Each row of a before or after table is a point. The points were changed in one or more steps. Then noise was added and the rows were shuffled. The steps act on columns, c1 being the first. Write out the steps. A step turns or swaps two columns, mirrors them in a line or flattens them onto one, adds a multiple of one to another, or multiplies or shifts one. Angles are multiples of 10 degrees, from the lower column toward the higher: turns from -170 to 170, lines from 10 to 170 but not 90. Use the fewest steps. Two steps may share a column if one is a turn and the other turns, adds or multiplies; they go together, in the order done. Otherwise the lowest column goes first.
(in the rows, 128 means zero)

Before (8 x 3)
[[126 123  75]
 [133 151 113]
 [132  81  78]
 [ 82 148  94]
 [145 141 108]
 [172 145  71]
 [151 107 167]
 [ 63 105 177]]
After (8 x 3)
[[ 49 127  91]
 [144 160 167]
 [ 94 145 174]
 [140 123 155]
 [149 200 128]
 [186 139 166]
 [135 115  84]
 [152 126 149]]
Steps: turn c1 and c3 by 20 degrees; turn c2 and c3 by 140 degrees

Before (13 x 8)
[[ 96 108 125 130 144  76  42 166]
 [160 192 172 139  90 158 141 188]
 [ 67  85  96  72 106  81  78 162]
 [153 142 149 119 119 177 147 151]
 [176 169  87 157  81 175 140 176]
 [131 181 105 109  87 167 130 112]
 [111 189  98 155 108 169 152 137]
 [163 143 147 167  87 157 182 130]
 [107 115  76 116 166 150  92 129]
 [ 97 164 100 132 136 148 154 141]
 [129 165  90 155 104 149 120 102]
 [123 107  98  67 174  64  63 106]
 [ 94 117 140 127  85 151  49 157]]
After (13 x 8)
[[106 140 136 135 164  71 111 160]
 [176 152 104 123  84  89 115 118]
 [188 106 107 122  86  67 175 141]
 [153 115  76 125 118 121 155 122]
 [ 61 161 185 123  98 122 132 188]
 [160 145 128 122 111  86 103 122]
 [172 173 109 124 114  79 147 113]
 [103 151 104 119  85 124 115 211]
 [160 105  96 123  96 130 158  85]
 [200 133  81 121  92 152 187 146]
 [ 93 147 176 130 144 149 118 222]
 [106 123 200 133 164 133  78 172]
 [145 175 126 131 136  93 152 112]]
Steps: turn c1 and c2 by -60 degrees; turn c3 and c6 by 120 degrees; flatten c4 and c5 onto the line at 80 degrees; turn c7 and c8 by -60 degrees

Before (12 x 12)
[[125 141 108 110  95 159 137 137 117  99 152 153]
 [147 146  80 125 134 127 128 163 155 165 158 134]
 [119 125 113 112 126 167 151 112 117 106 128 149]
 [111  88 114 146 136 116 120 140  99 123 137 138]
 [163 133 115 127 158 122 103 114 127 135 122 109]
 [143 150 133 153  88 152 141  90 117 139 145 140]
 [123 100  91 134 133 143 132 125 140  91 142 138]
 [133 131 128 135 156 127 140 109 144 108 178 120]
 [ 73 137 122 123 103 148 117 119 129  93 104 130]
 [120 110 123 123 121 139 130 143 133 111 102 106]
 [117  96 104 115 119 110 125 127 144 123 144 158]
 [104 150 109 127 110 120 128 112 126 133 111  61]]
After (12 x 12)
[[184 130 137  97 104 117 107 125 127 146 167 110]
 [128 100 158 119 132  97 128 123 153 146 141 116]
 [ 76 113 130 145 113 106 123 130 132 133 109 147]
 [103 140 149  98 167  86 141 133 127 130 128 138]
 [133 149 143 139  88 138 135 100 137 129 117 185]
 [ 71  88 135 134 129 138 163 120 129 142 147 115]
 [ 68 139 126 144 147  92 132  74 138 140 106 144]
 [114  96 145 107 158 139 123 116 153 141 127 118]
 [155 125 154 117 144  83 131 112 115 117 117 114]
 [249 148 133 131 165 117 131 123 111 105 160 148]
 [220 132 124 131  92 136 143 154 149 125 124 115]
 [ 68 145 165 103 129 153 120 160 170  99 145 118]]
Steps: turn c1 and c8 by 60 degrees; multiply c1 by 3; turn c3 and c7 by -140 degrees; turn c7 and c9 by 60 degrees; turn c4 and c11 by 50 degrees; turn c5 and c12 by -130 degrees; turn c6 and c10 by -140 degrees

Before (14 x 20)
[[ 83 126 185 100 139  74  57 135 123 161 138 143 111 172 108 113 119 124
   96  73]
 [125 122 106 168 178  71 164  86 104  91 119 142 121 135 147 131 110 102
  138 159]
 [ 93 114 196 142  79  82 105 149  91 125 154 178 129 161 103 127 103 146
  113  87]
 [154 134 127 175 145  97 154 110 142  78 101 101 151 102 140  66 151  81
  172 132]
 [111 147 148 150 151 164 169  96 151  70 112 143 100 116 148 107 113  77
  165 115]
 [ 99 158  98 190 143 113 139 130 130  84 147 110 128 138  96 111 129 100
  136 109]
 [120 134 176 155 118 144 131 146 160 141 151 101  78 128 108 179 117 133
  133 168]
 [ 78  86 114 136 128 117 111 149 188 146 157 150  90 110 193 128 103 124
  120 150]
 [ 99 191 140 145 157 120 161 100 122  87 131 146 166 114 132 108 158 124
  173 139]
 [100  92 147 116 112  92 148 159 152 165 181 106  94 146 159 168 140 115
   75  95]
 [ 86 121 102 161 125 108 173  97 109 120 102  92 102 112 118 109 148 115
  167 130]
 [115  72 116  80 124 152 140 154 184 133 168 100 101 127 135 156  90 153
  108 140]
 [ 48  52 189 129 117 100  88 147 134 213 131 160 194 221 146  77  79  58
   88  88]
 [115 136 119 136 129  92 139 120 153 116 118 165 136 141 114 131 129  73
  187 115]]
After (14 x 20)
[[ 83 172 115 108 129 120 117 150 183 145 158 147 155 109 194 122 138 123
  120 102]
 [101 151 150 137 106  89 124 152 150 169 177  77 106 142 162 155 117 116
   76  81]
 [123 133 176 120 121 140 122 139 159 140 150 101 185 126 110 184 154 131
  135 110]
 [155 126 128 151 140  98 136 106 142  73 104 118 122 108 140  22 173  81
  173 148]
 [101  94  97 133 143 114 127 122 133  87 146 118 123 139 100  80 191  97
  139 127]
 [ 93 126 199 100  77  76 119 153  89 123 156 169  99 159 103 144 145 146
  115 101]
 [ 81 110 183 115 141  76 119 158 123 158 139 127  89 171 106 112 101 123
   95  89]
 [ 48 186 190  77 120 101 118 156 134 209 132 138  43 220 147  11 131  55
   87 155]
 [120 188 118  93 124 154 124 151 185 137 167  89 133 128 134 182  80 154
  106 104]
 [127 140 107 106 179  71 152  78 103  87 118 143 153 135 145 106 171 106
  137 132]
 [109 103 154 109 156 157 147  90 151  74 115 160 142 117 151  58 149  75
  165 104]
 [113 118 122 133 127  89 131 120 154 116 122 193 113 138 115  82 134  72
  184 129]
 [100  76 140 158 159 123 140  95 125  88 129 168 135 112 135 101 144 122
  177 177]
 [ 83 139  95 149 126 109 141  87 107 118 103 116 139 114 117 101 159 115
  171 108]]
Steps: turn c2 and c20 by -160 degrees; turn c13 and c20 by 120 degrees; swap c4 and c17; flatten c7 and c8 onto the line at 110 degrees; add 0.5 times c19 to c12; add 1 times c18 to c16
